Each row is a point. To make a cloud, some directions were put in groups of two or more. Within a group, all points are equally far from the middle, so they leave a hole (a ring in 2 directions, a hollow ball in 3). The other directions are filled evenly. Then the cloud was stretched, turned, moved and blurred a little. How many holes are there, and how many directions does each take, smallest first?
(in the rows, 128 means zero)

Cloud (13 x 2)
[[141 147]
 [127  63]
 [147  80]
 [ 63 138]
 [131  67]
 [ 81  63]
 [149 138]
 [155 123]
 [ 85 158]
 [130  65]
 [ 72 149]
 [154 125]
 [ 89  61]]
Holes: 1 (2)

Cloud (13 x 2)
[[113  73]
 [170  80]
 [127  77]
 [ 88  81]
 [142 166]
 [138  65]
 [ 63 158]
 [161 161]
 [128  92]
 [165 185]
 [171 159]
 [ 97  75]
 [ 95 126]]
Holes: 0

Cloud (19 x 3)
[[160 169 177]
 [194 103 168]
 [ 75 134  95]
 [161  63 134]
 [129  61 179]
 [217 136 159]
 [183  78 117]
 [196 118 131]
 [145  82  95]
 [ 64 120  81]
 [174  95 142]
 [ 90 169 136]
 [126 145 100]
 [100  96 148]
 [103 140  96]
 [ 86 141 169]
 [148 128 161]
 [118  25 120]
 [106  75 116]]
Holes: 0

Cloud (32 x 4)
[[133  96  70 157]
 [186 143 172 124]
 [113 226 102 121]
 [ 92 161 196 140]
 [168  66 125 175]
 [123 169 133 126]
 [104 173 135  52]
 [157  99 133 147]
 [170  93 102 105]
 [130 144 151  83]
 [114 172 219 114]
 [ 96 148  80 138]
 [196 203 112 123]
 [134 162 148  76]
 [113 133 187  96]
 [ 92 123 209 116]
 [114  91  80 168]
 [172 148  57 132]
 [193  90 146 112]
 [104 143 206 164]
 [131 163 127 202]
 [ 98 129 184 149]
 [127 157 169  93]
 [168 137 134 214]
 [114 119 150 174]
 [113 188  91 114]
 [118 119 121  52]
 [ 94 106 149 179]
 [ 89 164 222 111]
 [ 70 177 138 162]
 [198  98  77  88]
 [134 156 138 114]]
Holes: 0

Cloud (31 x 4)
[[ 64  94  90 133]
 [180 150 122 117]
 [154 154 133  93]
 [ 78 125  76  94]
 [100 130  56  98]
 [145 138  70 196]
 [ 62 136  76 171]
 [166  81 129 125]
 [139  73 166 142]
 [162  85 153 185]
 [121 197 139 126]
 [136 182 150 113]
 [180  94 146 158]
 [112  83  62 153]
 [125 136  86 213]
 [147 101 161 205]
 [178 160 130 181]
 [117 115 164 211]
 [109 187 155 123]
 [100  81  77 175]
 [174 152 156 128]
 [ 97 132 115  77]
 [137 111 131 219]
 [124 164 111  81]
 [177 107  92 174]
 [ 53 147 139 142]
 [176 173 104 148]
 [ 58 105 101 169]
 [129 164  75 198]
 [168  97 114 195]
 [ 96 157 175 182]]
Holes: 1 (4)

Cloud (46 x 6)
[[152 127 190 149 109  47]
 [114 139 117 196  33  82]
 [165  97 106 140  64 109]
 [119 134 161 143  98 169]
 [193 159 106 201 139 126]
 [111  62  89 173  80 125]
 [196 133 101 155 131  57]
 [127 121 152 159 150 182]
 [121 110 124  93 182 109]
 [118 121  83 161 103 177]
 [161  89 120 136  69 148]
 [129 125 153  88 186 111]
 [136 121 178 215  72  75]
 [122 159 105 172 126 121]
 [149 173 145 101 163  54]
 [ 73 141 186 149 112 136]
 [110 172 162 160 191 104]
 [ 86 177 104 142 149  84]
 [156 163 134 198  76 111]
 [113 145 115 103 153  58]
 [179 153 120 150  24  43]
 [ 79 122 100 139 114 177]
 [124 138 108 140  49  38]
 [126 179  79 127 143 143]
 [198  96  97 166  77 147]
 [125  95 135 189  71 181]
 [100 145 174 135 174  56]
 [196 161 145 194 120 120]
 [185 123 163 158 116  59]
 [110 164  94 173 102  91]
 [114 136 112 135  89  48]
 [131 112 148 210  81 109]
 [ 89 147 224 148 126 146]
 [ 99 114  71 173  74 147]
 [161 115  89 127 119  93]
 [130  97 104 203  44 165]
 [165  96 112 135 100 164]
 [140 116  54 140  79  66]
 [141 170  98 192 131  57]
 [164 165 153 133  80  97]
 [114 166 206 170 152 112]
 [154 130 114 206 155  79]
 [181 109  96 133 154 115]
 [165 121 106 163  95  49]
 [137 180 215 122 156 121]
 [ 78 160  95 134 161 124]]
Holes: 1 (2)
